Each row is a point. Each copy is the shape, with its points in the same order, stretched, turned, moved and blurred by noise. Is it also mirrored, or only turned?

Shape (7 x 2)
[[-19 -33]
 [-28  10]
 [ -1   0]
 [ 30  20]
 [ 31  12]
 [  7   2]
 [-46  19]]
Copy 1 (7 x 2)
[[-15 -46]
 [-40 -14]
 [-17  -9]
 [  0  19]
 [  4  20]
 [-15  -7]
 [-60 -15]]
Copy 1 is: only turned
Copy 2 (7 x 2)
[[ 24 -26]
 [ 15   7]
 [ -9 -12]
 [-45 -13]
 [-42 -23]
 [-18 -17]
 [ 25  19]]
Copy 2 is: mirrored

Shape (6 x 3)
[[ 32 -35 -43]
 [ 18   9   2]
 [ 16  15  -4]
 [-37   3   7]
 [ 15  40  -4]
 [-42 -37  25]]
Copy 1 (6 x 3)
[[-41 -43   9]
 [ 10   8  13]
 [  4  11  16]
 [  9  32 -34]
 [  3  37  26]
 [ 27  -3 -60]]
Copy 1 is: mirrored
Copy 2 (6 x 3)
[[-15 -31 -37]
 [  8   4   9]
 [  8  10   4]
 [-36  22  33]
 [ 20  31   1]
 [-53 -13  53]]
Copy 2 is: only turned
Copy 3 (6 x 3)
[[ 36  -9  45]
 [ 23  10 -15]
 [ 23  16 -11]
 [-31   6 -15]
 [ 22  36 -25]
 [-39 -34 -12]]
Copy 3 is: mirrored

Shape (8 x 3)
[[ 10   2  -2]
 [ 11   4 -14]
 [ 10   3   0]
 [ -2 -14  -8]
 [-56  -1 -12]
 [ 11   3 -12]
 [-10  -5  -5]
 [ -6   4   5]]
Copy 1 (8 x 3)
[[  6   5  -4]
 [ 10  18   3]
 [  2   2  -6]
 [ -8   2  14]
 [-58  24  11]
 [ 12  13   3]
 [-14   9   5]
 [-11   3  -7]]
Copy 1 is: mirrored
Copy 2 (8 x 3)
[[  8 -11   0]
 [  2 -13 -14]
 [  7 -13   0]
 [ -2  10  -8]
 [-52  19  12]
 [  3 -11 -12]
 [ -9   7   1]
 [ -6  -5  12]]
Copy 2 is: mirrored
Copy 3 (8 x 3)
[[ -2   1   1]
 [-12   5  -3]
 [ -5   5   5]
 [ -3 -20  -8]
 [ 21  -6 -60]
 [-12   1   0]
 [  6  -7 -14]
 [ 10   1 -11]]
Copy 3 is: mirrored

Shape (10 x 4)
[[ 31  18  12   0]
 [-16  -1   5 -14]
 [ 22   4  12  -6]
 [ 18  19  10  -5]
 [ 39  18   4  -8]
 [ -1 -13 -36  -9]
 [-11  -8 -18  16]
 [ -9  12  -2  -9]
 [ -4  -4   5 -32]
 [-17 -28 -12  41]]
Copy 1 (10 x 4)
[[  2  30  12   6]
 [-10 -10   7 -16]
 [  0  13  14   7]
 [ -2  22  10  -3]
 [ 17  27  12   6]
 [ 17 -27 -13  -9]
 [ -6 -16 -21   1]
 [ -4   1  -2 -19]
 [  4 -10  20 -20]
 [-26 -30 -29  21]]
Copy 1 is: only turned
Copy 2 (10 x 4)
[[ 25  -2  11 -29]
 [-15 -11  18   2]
 [ 10 -11   4 -23]
 [ 17  -5  18 -22]
 [ 33 -17  10 -29]
 [  9 -33   5  29]
 [  3  -2  -2  27]
 [  3  -8  25   6]
 [-13 -27  22 -12]
 [-11  15 -28  38]]
Copy 2 is: mirrored
Copy 3 (10 x 4)
[[ 28  16 -11  10]
 [-11  -1  13   1]
 [ 23   4  -1   8]
 [ 17  17  -6   5]
 [ 37  13 -12  -2]
 [ -6 -29 -13 -23]
 [-15 -21 -19   4]
 [ -7   4  -2   0]
 [  6  -3  21 -13]
 [-25 -42 -24  27]]
Copy 3 is: only turned
Copy 4 (10 x 4)
[[ 26   6  -4 -25]
 [-22 -11   3  -6]
 [ 16  -8  -1 -21]
 [ 18   5   4 -20]
 [ 40   4   2 -16]
 [  3 -21  -9  33]
 [-10 -12 -30  13]
 [ -6  -1  -2  -2]
 [ -6 -22  20  -1]
 [-20 -29 -60   3]]
Copy 4 is: mirrored

Shape (9 x 6)
[[ 16  25 -28  39  11   0]
 [  8 -26  15  13  -7 -39]
 [ 19  33   0  30   0  12]
 [ 47  29 -14 -34  11 -15]
 [  3 -17  25  10  20  -6]
 [ -4  11 -41  26 -30  14]
 [-24 -34  33   1   7  13]
 [-45 -19  29 -23  10 -17]
 [-31 -12 -15  17  21  36]]
Copy 1 (9 x 6)
[[-14  12 -20  26  36 -45]
 [ 31 -14  34  23  10  -3]
 [-21 -14 -24  23  14 -36]
 [ 33   4 -38 -34 -10 -41]
 [ 10 -27  11   1  19  10]
 [-27  36  -5  38   3 -28]
 [ -8 -27  27  -2   4  40]
 [ -5 -24  54 -29  -2  19]
 [-38  15   0  -1  29  16]]
Copy 1 is: mirrored
Copy 2 (9 x 6)
[[ 40  28 -33  17 -23 -22]
 [ 20 -24  36  17 -33 -20]
 [ 48  27 -16  20  -9   0]
 [ 44  26   8 -51 -51   3]
 [ 29 -13  30   1   7 -16]
 [  1  20 -43  28 -35  19]
 [ -3 -34  27   5  31   5]
 [-29   4  59  -1  11 -10]
 [-18   8 -30   2  36  -2]]
Copy 2 is: only turned
Copy 3 (9 x 6)
[[-16  23   6  51  32 -28]
 [  1 -39   0  -9  18 -14]
 [-19  27  28  23  11 -27]
 [ 12  28 -38 -19  12 -60]
 [  3 -11  10 -12  22  11]
 [-23  12  -7  54 -22  -8]
 [ -2 -19  14 -20  -8  51]
 [-33 -25 -22 -46   7  41]
 [-12  18  -5  36   1  54]]
Copy 3 is: only turned
Copy 4 (9 x 6)
[[ 59   5 -24  16   5 -15]
 [  3   6   5 -46  39 -27]
 [ 41  24   2  19  -1  -8]
 [ -9   3 -30 -12 -46 -52]
 [ -3  -5  23  -1  31 -25]
 [ 50  -4 -26   1   3  33]
 [-19 -21  34   3  49   6]
 [-50   0   1   6  50   6]
 [ 18 -37   0  42  40  24]]
Copy 4 is: mirrored

Shape (13 x 8)
[[ -9  -2 -11 -23   5  -5 -12  24]
 [-27 -38  13   5  39   6  -4 -28]
 [ -9  -9 -21  29  -7 -23  14   0]
 [ -1 -22 -14   0   2  37  26   4]
 [ 30 -26  -7  -6  31 -12 -10   4]
 [ -1   3 -37 -30   4  11 -14 -17]
 [ 28  -6  -8 -26   5  14  23 -29]
 [-30  -9 -12   7  25 -34 -13 -31]
 [ 18  14  -6  25  17   0 -14  41]
 [-16  50  35  33  19 -21  34  29]
 [-58  20 -10   5 -31  36   7   3]
 [-37 -20  31  37  15 -10 -18 -21]
 [ -8 -11  31  -3 -21  27 -10  -5]]
Copy 1 (13 x 8)
[[ -8  -6 -20 -32 -30 -25  -1  28]
 [-30 -25  -3   4 -26 -38 -41 -34]
 [  6 -35 -42 -11   4 -23  12 -12]
 [-18  -6 -21  27 -45 -17  12  -3]
 [ 20 -15 -34  -2 -39 -35 -37   7]
 [ -6  -1 -30 -39 -57  -5   3 -10]
 [ 21   2 -19   7 -59 -22   3 -23]
 [ -8 -23 -29 -43  -6 -33 -22 -34]
 [  8   6 -37   3   8  -5 -16  29]
 [ 12  26   3   1  51 -30  14  -5]
 [-49  -7   2 -19 -11  11  39  -7]
 [-25 -35   9   2  16 -17 -40 -30]
 [-10 -22  27   5 -32   9  -9  -3]]
Copy 1 is: mirrored
Copy 2 (13 x 8)
[[ -9   3 -11 -21  10   9 -14  28]
 [  1 -31  29 -26  23   1 -16 -50]
 [-19 -23 -22   1   0 -23  24  -8]
 [ 23 -16  -7 -21   4  32  29   1]
 [ 19 -11 -14 -21  37 -29 -20   6]
 [ 12   6 -38 -23 -15   7 -17   4]
 [ 45   9 -19 -31 -12  -8   7  -2]
 [-33  -8  -6 -15   1 -27 -17 -40]
 [  3  11  -9  14  47  -7   7  25]
 [-26  45  41  11  26 -23  40  -2]
 [-27  -1  12   6 -33  55  19   0]
 [-20 -36  44  18  11 -11 -13 -48]
 [ 21  -9  36   2 -17  22 -10   6]]
Copy 2 is: only turned
Copy 3 (13 x 8)
[[ 11  -4   7   1   1 -37   1   9]
 [-30 -27  37 -19   9 -30 -33 -39]
 [-26 -39   2  10 -23 -13  17 -10]
 [ -2 -18  10  35  20  -4 -14 -28]
 [ 28 -44  11 -26  11 -16  -1 -18]
 [ 13  10 -10  -5  -6 -39   2 -31]
 [ 23  -1  21  -8   9  -2  10 -51]
 [-39 -21  19 -34 -21 -46   7 -22]
 [  7 -25 -19  -9  15   6   1  27]
 [-49   0  24 -12  22  24  42  34]
 [-43  30  -2  46 -17 -15 -17   1]
 [-50 -27  35 -23 -25  -6 -33  -5]
 [  6  11  34   5 -19  12 -41  -4]]
Copy 3 is: mirrored
Copy 4 (13 x 8)
[[-25  -1 -23 -22  -5 -12 -12  14]
 [  3 -31  21 -17  56   6 -19   4]
 [  3   7  22   6   7 -41   5   3]
 [ 28  11   5 -22   6  20   3  28]
 [  2 -27 -27  14  18  -5  -3  13]
 [ 14   3 -21 -16  -8  -2 -24 -27]
 [ 29  -7 -17 -11   8  18  26 -21]
 [-12 -15  15  -3  42 -39 -21 -31]
 [-27  18 -12  28  -5   3 -10  32]
 [-60  46  14  10  41  -7  38  16]
 [ -8  39  42 -48 -15   8 -18   1]
 [-25 -26  54  -1  38  -7 -16  -1]
 [-13 -21  25 -26 -15  30   3   6]]
Copy 4 is: mirrored

Shape (14 x 9)
[[ -7   3  23  13  31 -17 -12   1  -9]
 [  2 -17 -25  15 -11 -15 -21  -3   5]
 [ -9  16 -12  -3 -30 -11  -6  -4 -13]
 [-14   9 -25 -27 -11 -29  -2   5   0]
 [  4   2 -28   1  -7 -14  -3   9 -25]
 [ 23   3  10  33  31  16  28   7  28]
 [ 17  -1  14  19  24   3  16  -9  13]
 [-20  32 -38  10  -6 -10 -15  -2  -2]
 [ -7  -7  36  23  -3   6  24  17   9]
 [ -6  -1 -17 -28 -11  -5 -17   0  -6]
 [ -6  11  -2  -9 -17  -6 -23  -5  12]
 [  0 -15  17  24  48  40   8   0   2]
 [ 23  19   0  22   9   9  10 -26  -4]
 [ -9 -11  23  41  14   7  60 -33  25]]
Copy 1 (14 x 9)
[[  7  10   1  28  25 -40 -13   4  18]
 [  5   7  -2 -14 -17 -22 -22 -37  -3]
 [ -2  11   6 -31 -15 -25   8   3  -5]
 [-20   0 -14 -25   0 -12   6  -6  27]
 [ 13 -10 -13 -30  -9 -25 -11   2  13]
 [ 38  33 -22  43  -5  10 -10  -4  -7]
 [ 30  33 -10  24  13   5  -7  -1  -1]
 [  3  -6   7  -7 -46 -32  15  -3  22]
 [  7  23 -16  19  14 -13  -3   4 -39]
 [-15   0  12 -16  -7  -7 -13   2  16]
 [-16  18  12  -4 -14 -16  -9  -6   5]
 [ 36   2  17  60   4  10 -25   7  -7]
 [ 52  33  11   8  -6  -2   2   1  -2]
 [ 49  37  -5  39  24  21  35 -28 -43]]
Copy 1 is: mirrored
Copy 2 (14 x 9)
[[ -6 -15  -3  35   4  -5  39  -7  14]
 [ 20 -13 -42  20 -11 -21 -12  11   3]
 [ -5  22 -25  -6  16 -20 -25   0  19]
 [ 15  15 -27 -23   0 -15   6   4  31]
 [ -4  20 -35 -10 -15 -22  -1 -12  13]
 [ 12 -14  -2  32  -8  24  48   9 -45]
 [ 26 -12   4  27   7  13  34  -2 -24]
 [-15   9 -53   0  22   3  11   7  16]
 [ -9  -3  25  25 -20  20   7  -2  -1]
 [ 10  -4 -17 -27   6 -27 -13   5   8]
 [  0  -9 -11  -1  20 -16 -11  22  19]
 [ -7 -42   6  21   8  18  38 -24 -41]
 [ 20   7 -20  24  35   0  19 -10 -17]
 [ 44  -6   5  44  12  54  21 -35  -5]]
Copy 2 is: only turned
